Rows are points. Each copy is the shape, with its points in the same order, turned, moved and blurred by noise. Say if it was mirrored as well.

Shape (5 x 2):
0: -4.2 -6.9
1: -3.5 -5.9
2:  5.4  1.7
3: -4.0 -1.9
4:  3.7 -2.2
Copy 1 (5 x 2):
0: -7.6  0.7
1: -6.0  1.2
2:  5.4  4.4
3: -3.1 -1.5
4:  1.3  4.7
Copy 1 is: mirrored
Copy 2 (5 x 2):
0:  6.6 -3.1
1:  5.9 -2.6
2: -6.0 -1.2
3:  4.3  0.4
4: -2.5 -3.6
Copy 2 is: mirrored

Shape (10 x 4):
0:  2.2  3.9 -4.2  1.4
1:  1.0 -1.3  3.9 -6.9
2: -9.0 -4.0 -3.3  0.0
3:  0.0  5.5  1.2 -3.4
4:  2.9  2.1 -2.4 -6.6
5: -3.6 -9.7  1.6 -8.2
6: -1.9  2.3 -5.3 -0.6
7: -2.6  4.8  2.3  1.0
8:  1.4  4.6  7.3  3.2
9:  1.2  2.6 -1.7  2.9
Copy 1 (10 x 4):
0:   4.9   5.4  -3.0  -0.9
1:   3.5  -2.2   5.5  -6.6
2:  -7.5   0.0  -1.6  -0.4
3:   4.5   5.5   1.9  -6.1
4:   6.7   0.3  -1.4  -8.2
5:  -2.2 -10.1   5.2  -4.6
6:   0.7   3.6  -3.8  -2.8
7:   0.9   5.8   2.4  -1.8
8:   4.5   7.5   8.6   1.6
9:   3.3   5.6  -1.3   1.1
Copy 1 is: only turned
Copy 2 (10 x 4):
0:   2.5   2.3  -5.8   2.5
1:   2.9  -1.4   2.0  -6.9
2:  -9.6   0.6  -1.9  -0.4
3:   4.2   5.2  -0.3  -2.3
4:   3.8   1.1  -5.2  -5.7
5:  -4.9  -6.7   0.9 -10.1
6:  -2.2   2.6  -5.5   0.6
7:   0.6   5.0   2.2   1.0
8:   5.2   1.8   5.8   3.4
9:   1.8   0.8  -3.8   3.9
Copy 2 is: only turned
Copy 3 (10 x 4):
0:  4.2  3.0 -4.9 -0.1
1:  0.0 -2.8  4.2 -4.5
2: -7.7 -2.4 -5.2  2.8
3:  0.7  4.7  1.5 -2.9
4:  2.4  0.6 -2.0 -6.7
5: -6.0 -9.7  1.2 -4.1
6: -0.3  2.5 -6.1 -0.9
7: -0.3  5.1  1.1  2.4
8:  4.2  3.9  5.8  4.3
9:  3.5  1.9 -2.9  2.3
Copy 3 is: only turned
Copy 4 (10 x 4):
0:   1.4   2.8  -5.4   3.3
1:  -4.3  -2.9   0.1  -4.6
2:   9.9  -3.4  -1.6  -4.3
3:  -1.1   5.3  -1.3  -2.1
4:  -2.7   1.2  -6.6  -2.4
5:   1.1 -10.9  -1.3  -8.6
6:   4.8   2.1  -6.0   0.5
7:   2.2   4.6   1.6  -0.9
8:  -1.0   4.7   6.4   2.0
9:   2.0   2.7  -1.5   3.0
Copy 4 is: mirrored

Shape (9 x 6):
0:  4.5  3.7  1.7 -3.0 -8.9  1.5
1:  3.4 -0.7 -6.7  0.6 -4.5 -2.6
2:  5.1  4.4 -8.3 -0.4  0.0  0.0
3:  3.3 -6.5  8.9  0.9 -0.5  5.1
4: -3.4 -4.5  3.6  6.4  2.4  5.9
5: -1.4  2.7 -0.6  5.8  4.1  3.3
6:  7.2 -2.0  2.9  2.2 -4.7 -2.4
7: -3.7 -2.9  1.4  0.4  3.7  5.0
8:  0.1  0.5  5.1  2.0  1.1 -2.0
Copy 1 (9 x 6):
0:  5.3  0.1  7.7 -0.1 -5.7 -2.6
1:  7.5  5.3 -0.7 -2.8 -1.8 -1.7
2:  5.1 10.8  2.1 -0.1 -1.3 -0.7
3:  1.9 -8.2  4.2 -1.9 -2.6  7.1
4: -3.7 -3.5 -3.8  0.6 -2.7  6.9
5: -3.8  4.3 -1.9  5.4 -0.2  3.5
6:  9.0 -2.1  3.5  0.6 -1.3  1.8
7: -5.5 -2.2 -0.9 -1.9 -0.5  2.5
8:  1.2 -4.2  2.3  4.8  1.3  0.0
Copy 1 is: only turned
Copy 2 (9 x 6):
0:  5.2  5.4  6.6 -2.6 -6.4 -3.1
1:  4.5 -4.5 -0.3 -3.2 -5.0 -4.0
2:  9.7 -4.9  1.0 -1.5 -3.0  1.2
3: -5.9  1.8 11.6 -1.1  2.4 -1.8
4: -8.0 -0.9  3.3  4.1  2.2  2.7
5:  0.7 -1.4  0.4  4.4  2.5  2.9
6:  2.6 -0.1  7.5 -1.5 -1.4 -7.9
7: -4.9 -0.4  2.3 -1.5  3.0  4.8
8: -0.5  3.0  2.8  0.0  4.4 -3.0
Copy 2 is: only turned
Copy 3 (9 x 6):
0: -5.7  2.4  2.7 -3.7 -6.9  7.4
1: -1.3 -5.1 -4.7 -2.6 -6.0  3.0
2: -0.7 -3.7 -6.4 -7.0 -0.7  7.9
3:  8.0  3.1  8.8 -0.3 -5.9  2.9
4:  7.5 -1.4  4.5  5.3  1.5  1.5
5:  3.3 -2.8  1.2 -0.3  5.7  4.1
6:  0.0 -3.3  5.6 -5.1 -7.4  2.8
7:  7.0  2.8  0.0  0.9  1.6  1.9
8:  2.1  0.1  4.9 -3.4  0.1 -0.8
Copy 3 is: mirrored
Copy 4 (9 x 6):
0:   3.6   0.3   4.0   0.1 -10.1   4.5
1:  -2.7   0.8  -3.8  -4.3  -7.2   3.8
2:   0.6   4.7  -6.3  -4.0  -3.8   8.7
3:   1.8 -11.5   3.2   3.3  -0.9   2.3
4:  -6.2  -6.4  -0.6   6.2   2.3   4.0
5:  -2.9   1.7  -3.9   5.8   3.2   4.2
6:   2.9  -4.8  -2.2   0.8  -8.6   0.1
7:  -4.6  -4.2   2.0   1.2   4.3   4.0
8:   0.8  -1.1  -0.8   4.1  -0.1  -2.0
Copy 4 is: only turned
